Each row is a point. The last column is the point's height on a tilted bowl or saddle (a function of degree 2), plus a little noise. Count its main directions that bend up, bend down and stay straight.

Points (15 x 4):
-1.64, -2.49, +0.19, +1.29
+0.24, +0.34, -2.28, -0.14
-1.32, +1.03, -0.44, +0.09
+1.59, +0.19, -1.69, -0.29
+2.17, -0.04, -2.12, -0.46
+3.99, +0.78, +1.02, -3.11
+0.16, +2.54, -0.93, -1.99
+1.36, +1.63, -0.09, -1.68
-0.98, -2.74, +2.85, +2.86
+0.79, -1.29, -0.83, +1.26
-0.82, +3.59, -1.90, -2.69
-0.91, +2.89, +1.12, -1.45
-2.61, +1.99, -0.33, -0.35
+0.91, +2.32, +0.86, -2.17
-0.76, +2.67, -1.10, -1.64
Directions: 0 up, 1 down, 2 straight

Points (17 x 4):
-3.34, +0.09, +1.35, -0.30
-0.85, +1.22, -0.07, +0.75
-1.19, +0.71, +1.36, +0.53
-0.20, -1.95, +0.49, -0.68
+2.44, -2.62, +1.13, -2.00
+1.51, +2.19, +0.60, +0.19
+0.44, -0.46, +0.27, +0.40
-2.73, -1.94, +1.14, -1.35
-1.35, -5.11, -2.29, -6.22
-1.73, -1.29, +0.91, -0.44
-1.28, +3.34, -0.34, -0.14
-2.04, -1.14, -1.60, -0.90
-0.48, -1.68, -1.95, -0.47
+0.36, +1.64, -1.15, +0.97
-2.97, +1.71, -0.80, -0.29
-1.42, +0.61, +0.79, +0.45
+0.30, -2.46, +1.87, -1.59
Directions: 0 up, 2 down, 1 straight

Points:
-0.17, +0.11, -0.59, +0.22, -0.11
+0.80, -0.98, +1.28, +0.01, -0.72
+0.33, -0.89, -2.03, -1.84, +2.62
+0.28, -5.27, +2.92, +0.47, +3.26
+0.61, +2.05, +1.33, +0.17, -1.71
-2.81, +2.77, -1.50, +1.72, -1.24
-0.66, +1.89, +1.59, -0.38, -2.15
-0.79, +1.07, -1.37, -2.08, +1.92
-3.42, +1.38, +0.74, +0.99, -2.20
+0.01, +0.88, -3.05, +1.57, +1.58
-2.10, -0.65, +0.93, -0.03, -0.57
+0.88, -1.50, +1.97, +0.28, -0.84
+0.25, +0.15, -0.04, +1.71, -0.46
-1.74, -0.70, +1.29, -0.17, -0.74
+0.66, -0.94, +0.39, +3.12, +0.66
+3.22, -0.46, -2.82, +0.16, +3.34
+3.53, -3.29, -1.48, +1.45, +3.28
+3.09, +0.82, +2.52, +2.34, -0.48
+1.90, -1.10, -1.85, -0.66, +2.03
+1.01, -0.99, -0.56, -1.04, +0.96
-3.19, +1.16, -0.81, +4.59, -0.55
-0.98, +0.25, -1.29, +0.55, +0.10
+1.31, +0.17, -0.91, +2.68, +1.10
Directions: 2 up, 0 down, 2 straight

Points, 44 rows:
-2.53, -0.38, +1.14, -2.05, -1.24, +2.41, +0.45
-0.53, -1.47, -1.82, +1.31, +2.67, +2.59, +1.59
-0.81, -0.92, -2.23, -1.38, +1.19, +1.33, +1.27
+1.32, -1.99, -0.51, +0.63, -1.47, +2.58, +0.95
-1.87, -0.13, -0.79, +4.01, -2.62, -1.59, +3.05
+1.14, -0.82, -0.20, +5.14, +0.94, -0.48, +2.28
-0.33, +0.58, -0.97, +1.00, -0.99, -1.03, +0.98
-1.41, -2.69, +0.26, -2.43, -3.30, -1.75, +2.85
-2.87, +2.95, -1.28, -1.68, -0.42, -0.21, +2.29
+0.84, +0.69, -2.14, -0.02, +3.16, -0.86, +1.53
+2.36, +1.83, +1.81, +1.63, -0.46, +1.52, +1.63
+0.57, -2.13, -1.56, +2.49, -1.17, +0.81, +1.54
+1.91, +0.46, -1.15, +1.92, -0.31, +1.50, +1.29
-2.22, +2.54, -0.01, +1.44, -0.34, +1.35, +1.30
-1.05, -0.35, -0.84, -2.06, -1.90, -0.60, +1.39
+2.18, -1.02, -0.83, +0.75, +0.36, -2.57, +1.03
-2.24, +0.54, +2.05, +0.35, -0.62, -0.04, +0.60
+0.54, -1.97, -2.40, -2.20, +1.72, -2.20, +2.25
+1.73, +1.26, -0.90, +2.00, +2.14, -4.02, +1.08
-1.34, -2.22, -0.09, -1.66, -3.11, -3.95, +3.37
+3.24, +1.38, -1.51, +2.20, -1.99, +1.64, +2.65
-0.82, +2.58, +1.68, -0.84, -0.13, +0.48, +0.90
-2.50, -0.49, +0.61, -1.68, +1.16, -2.64, +1.15
-0.09, +1.25, +0.21, -1.71, -3.25, +1.95, +1.19
-2.60, +2.48, -0.69, -0.96, +0.33, -0.33, +1.53
-2.45, +0.24, +1.04, -1.98, +0.03, -2.57, +1.37
+1.08, -1.24, +0.16, -0.81, -1.77, -0.07, +0.98
-2.51, +1.99, +1.47, +0.31, -2.94, -0.13, +1.86
-1.62, -1.47, +0.69, -0.84, -2.94, -1.51, +1.77
+1.34, -1.59, +3.72, -0.72, +1.85, -1.72, +0.88
+0.01, +1.50, -0.19, -0.46, +1.12, +2.07, +0.62
+0.50, +0.88, -2.33, -0.19, -2.86, +1.33, +1.60
-0.32, +0.37, -1.70, +0.44, +1.42, -1.08, +0.90
+1.47, -1.54, -0.17, -1.43, +1.15, +1.98, +0.97
+0.06, +0.48, -0.07, +3.74, -0.21, +1.80, +1.58
-0.04, +0.28, +2.32, +2.29, -2.09, -0.41, +1.49
-3.20, +1.76, -4.38, +2.50, +1.71, -0.61, +4.31
+0.30, -0.19, -0.62, +0.86, +0.76, +1.91, +0.49
+1.65, -0.24, -2.41, -1.25, +0.55, +0.91, +1.54
-1.09, +2.48, +0.35, -2.48, +0.19, +2.25, +1.15
+0.25, +1.54, -1.22, -3.16, -1.69, +3.80, +1.41
+2.43, +1.44, -2.32, +0.64, -0.16, -0.32, +1.88
-0.79, +2.40, +1.33, -2.81, +1.36, +1.87, +1.31
-1.76, -0.61, -0.24, +0.88, -2.70, -2.55, +2.03
Directions: 5 up, 0 down, 1 straight

Points, 44 rows:
+2.09, -1.36, -0.53, -1.81, +1.48, +0.20, -1.29
+2.37, +2.53, -1.19, +1.88, +0.62, -1.41, -1.98
+3.09, -0.81, +3.86, -1.48, -0.49, +1.03, -1.09
+2.69, +0.52, +0.32, -1.05, -2.84, +3.41, -2.25
-4.10, +1.14, +0.02, -0.86, -0.02, -1.00, +4.97
+1.32, +3.32, +0.81, +2.76, +1.08, -2.76, -1.45
+4.05, +0.68, -2.02, -1.92, -2.29, +0.93, -2.82
+0.81, +0.50, -1.48, +0.01, -2.41, +2.62, -0.28
+0.92, +0.88, +0.83, -0.02, -1.09, -2.27, -0.48
+1.96, -0.31, +1.47, +1.63, +1.18, -3.74, -1.85
+1.32, +0.15, +0.76, +0.72, -1.22, -1.68, -0.34
+2.86, +0.47, +0.46, -0.03, +1.51, +2.01, -1.44
+1.73, -1.03, -1.70, +2.77, +1.18, -1.87, -1.75
-2.35, -0.33, +1.85, +1.73, +0.20, +1.97, +1.39
-0.10, +0.30, -1.27, +2.62, -0.85, -1.72, +0.74
-2.03, -0.31, -0.52, +2.35, -0.07, -1.10, +2.35
+4.33, -2.04, -2.95, -1.37, -1.69, +1.27, -1.32
+0.81, +0.38, +1.59, +2.01, +0.39, -0.53, +0.32
-0.02, -0.81, +0.95, +1.98, -1.93, +1.27, +0.56
+2.19, +0.92, +1.82, -1.26, +1.55, -1.48, -2.20
-0.94, -2.87, +1.95, +2.78, +0.06, -0.70, -0.52
+3.00, +0.82, +2.11, -2.99, +0.81, +0.89, -3.87
+2.02, +1.77, +4.12, -1.28, -0.36, -0.36, -3.32
+0.68, -1.11, +1.86, +3.73, -3.20, +0.20, -0.86
+1.67, +1.39, +0.36, -1.03, -1.72, +2.90, -2.26
-1.52, +3.02, +0.33, +1.97, +3.40, -0.82, +2.08
-1.81, -3.55, +1.05, +1.42, -0.21, +0.94, -0.32
-1.27, -2.37, +1.69, -2.51, -1.39, +1.42, -1.30
+1.58, -1.91, -2.35, -0.08, -1.49, +1.24, -0.33
-1.57, +0.26, -0.51, +1.00, -1.28, +0.05, +2.52
+3.13, -0.11, +0.58, +1.41, -1.55, +0.89, -0.55
+1.37, -1.44, -1.44, -0.50, +2.05, +1.72, -1.11
-0.15, -0.55, +0.40, -2.77, +0.57, -0.30, -1.12
+0.48, +1.98, +2.57, -0.16, +0.18, +1.25, -1.20
-1.01, -3.07, -2.10, -2.67, +0.93, +0.07, -1.44
-0.46, +0.58, +0.88, +0.01, -1.75, +0.56, +0.86
-1.34, -0.79, +3.23, +0.49, -2.73, -0.53, -0.12
-0.16, +2.05, +1.22, +0.61, +2.02, -2.35, +0.15
+0.78, +0.85, -0.49, -1.08, -2.46, -1.55, -0.08
+2.38, -1.21, -1.12, +2.37, -1.34, +2.24, -0.62
-0.40, +1.92, +1.63, +1.42, -0.65, +2.87, -0.29
+1.30, +1.13, +0.56, +0.91, -0.45, +3.98, -1.74
+2.33, -0.40, -0.70, -0.29, -1.02, -0.71, -0.72
+1.74, -0.89, +2.74, -1.52, +1.23, -3.18, -2.43
Directions: 1 up, 4 down, 1 straight

Points, 62 rows:
+0.92, +0.19, +2.44, -2.72, -0.01, -0.85, +0.91, -1.10, -1.50
+0.51, -2.45, -0.39, -0.05, -4.37, -2.19, +1.97, +0.75, -0.70
-0.72, +2.22, +0.30, +1.92, -0.10, -1.93, +0.70, +1.43, +1.63
-0.53, -2.16, +0.91, +0.43, -0.83, -3.70, -0.50, -0.75, +0.90
+1.63, +0.17, +1.33, +0.44, -0.05, +2.60, -0.42, -1.10, -1.58
+2.70, +0.32, -2.65, +2.83, +0.45, -0.04, -1.84, +5.11, +6.98
-2.09, +1.66, +1.30, +0.58, +0.58, +0.28, +2.81, +1.20, +2.16
-0.66, +0.67, -1.00, +1.99, -3.91, -1.49, +3.96, -1.06, +0.24
-1.89, -1.67, +3.09, +1.46, +3.65, +1.61, -2.79, -2.78, +1.21
+0.02, -2.44, -0.43, +3.58, -1.02, -0.08, +2.11, -1.38, -0.09
-2.57, -1.23, +0.77, +1.56, +0.42, +2.89, +2.14, -2.73, -2.42
+0.51, -0.35, +0.48, +1.68, +0.07, -0.72, -0.53, -3.24, -0.68
-0.77, +0.44, -1.80, +0.03, +2.31, -1.33, -0.11, -0.02, -0.27
-0.84, +2.04, -0.05, +2.17, +1.03, -1.01, -3.90, +0.44, +1.87
+2.26, +2.44, -0.61, +0.95, -0.06, +0.07, -0.52, -0.91, -0.43
-2.33, -1.66, -2.89, -0.19, +0.70, +1.04, -0.35, -1.32, -0.53
+3.30, -0.12, +3.66, -2.33, +1.79, -1.12, +0.33, -0.59, +1.26
+1.59, +0.63, -2.15, -0.46, -0.26, -0.60, +0.44, +1.12, -0.96
+0.92, -1.25, +0.08, +0.98, +2.19, -0.56, -2.60, -2.19, +1.95
+3.02, +1.37, +1.12, -3.36, +0.46, -3.89, -2.75, -1.75, +0.29
+2.10, -1.55, -0.62, -1.67, -2.09, +0.89, +1.56, +0.97, +0.67
+0.09, -0.81, -3.50, +1.37, +2.92, -2.01, +0.62, -0.47, -0.70
+1.66, -0.85, +1.08, +0.23, -0.12, +0.89, +1.82, -1.14, -0.42
-3.08, -2.41, -1.15, +0.87, +1.68, -0.89, +1.69, -0.38, +0.48
-2.42, +0.34, -1.59, +0.18, -0.39, +0.83, -2.14, -3.56, +0.26
+1.52, -0.80, +2.08, -2.29, -0.05, +1.08, +0.58, +2.63, +2.13
-4.24, +0.20, +3.98, -0.83, -1.62, +1.51, +1.76, +0.51, -0.15
+1.03, -2.76, +2.20, +0.98, +1.81, +2.00, -1.75, -0.63, +0.87
+0.55, -2.25, +0.43, -3.33, -1.49, -2.08, -2.12, -1.05, +0.51
+0.58, -0.83, -0.74, +1.04, +1.45, -3.23, -3.26, +1.02, +2.27
+0.74, -2.59, -2.40, -2.51, -4.03, +1.68, -0.40, +3.40, +3.09
+2.64, +2.34, -3.58, +0.60, -0.38, -0.65, +1.24, +1.82, +0.70
-2.10, -1.23, -1.29, +2.15, +2.87, +1.87, +0.67, +0.55, +1.59
+1.26, +1.18, -1.88, -0.21, -1.38, +0.71, -2.08, +1.57, +0.54
-1.74, +1.46, +0.76, -1.80, -1.85, +2.53, -2.25, +2.20, +1.60
+3.03, +1.03, +3.04, +0.16, +1.59, -0.81, -1.42, -2.08, +0.27
+0.53, +0.20, -0.09, -0.02, -0.30, +1.58, -0.27, -1.98, -1.64
-0.39, -0.18, +0.60, +3.52, -1.15, -1.18, +1.95, -1.78, +0.33
-2.32, -3.13, -1.59, -0.44, +1.32, -3.89, -0.21, -2.41, +0.81
+2.19, +0.71, +1.17, +1.07, -0.11, +1.40, -2.18, +1.88, +1.58
+2.10, +1.13, +3.11, -0.60, -2.58, +2.35, -1.91, +1.44, +0.53
-1.78, +1.81, +1.10, +1.74, -1.45, -0.51, -3.57, -2.85, +1.28
+0.28, -1.00, +0.77, -1.61, +1.65, +2.78, -0.58, -1.69, +0.20
+1.08, -0.87, -0.85, -1.75, +1.15, +0.71, +4.24, -0.75, +1.37
-0.55, +1.92, -0.02, +0.70, +0.34, -2.44, -1.04, +0.35, -0.22
+0.88, +2.96, -0.37, +1.50, +0.09, -1.57, +0.87, +0.79, +0.53
+0.84, -1.11, +1.10, +3.94, -1.65, -0.38, +2.43, +1.36, +4.05
+1.14, -0.20, -1.09, +1.13, -0.98, -2.79, +0.31, -1.13, -2.03
+0.51, +1.31, -0.26, -3.48, -0.38, +2.09, -0.98, -1.09, +0.18
-1.00, +0.05, -2.21, +2.10, -0.25, -1.32, -1.34, +1.48, -0.04
-0.37, -1.19, +0.30, +1.39, +2.76, +0.02, +1.07, -0.56, +0.80
-2.85, -0.81, +0.28, +1.29, +1.06, -0.26, -0.41, -0.95, +0.43
-1.40, -2.02, +0.36, -0.92, -1.36, +0.15, -0.81, -0.42, -1.07
-1.59, -0.16, -2.02, -1.01, -2.69, +0.98, +2.22, +0.13, -2.36
+0.41, +0.40, -0.30, -0.10, +1.80, +2.13, -0.02, +0.59, +0.71
-2.16, +0.74, -1.27, -0.43, -0.65, +2.04, -0.18, -1.03, -1.14
-0.45, +1.15, -2.43, -1.61, +1.79, -0.14, -3.01, -1.69, +1.92
-3.04, +1.56, -0.62, +0.07, +0.80, +1.22, +1.26, -0.79, +0.74
-0.11, +0.21, +1.78, +1.14, +2.24, +2.54, -1.09, -0.85, -1.66
-0.72, -3.62, -1.21, +3.10, -0.03, +2.25, +1.98, -2.34, -1.18
-4.46, +0.68, +1.62, -0.16, +1.98, -1.96, -0.26, +1.70, +5.31
-1.21, -0.03, -0.61, +1.14, +2.67, -0.18, -0.48, -3.34, +1.28
Directions: 5 up, 1 down, 2 straight
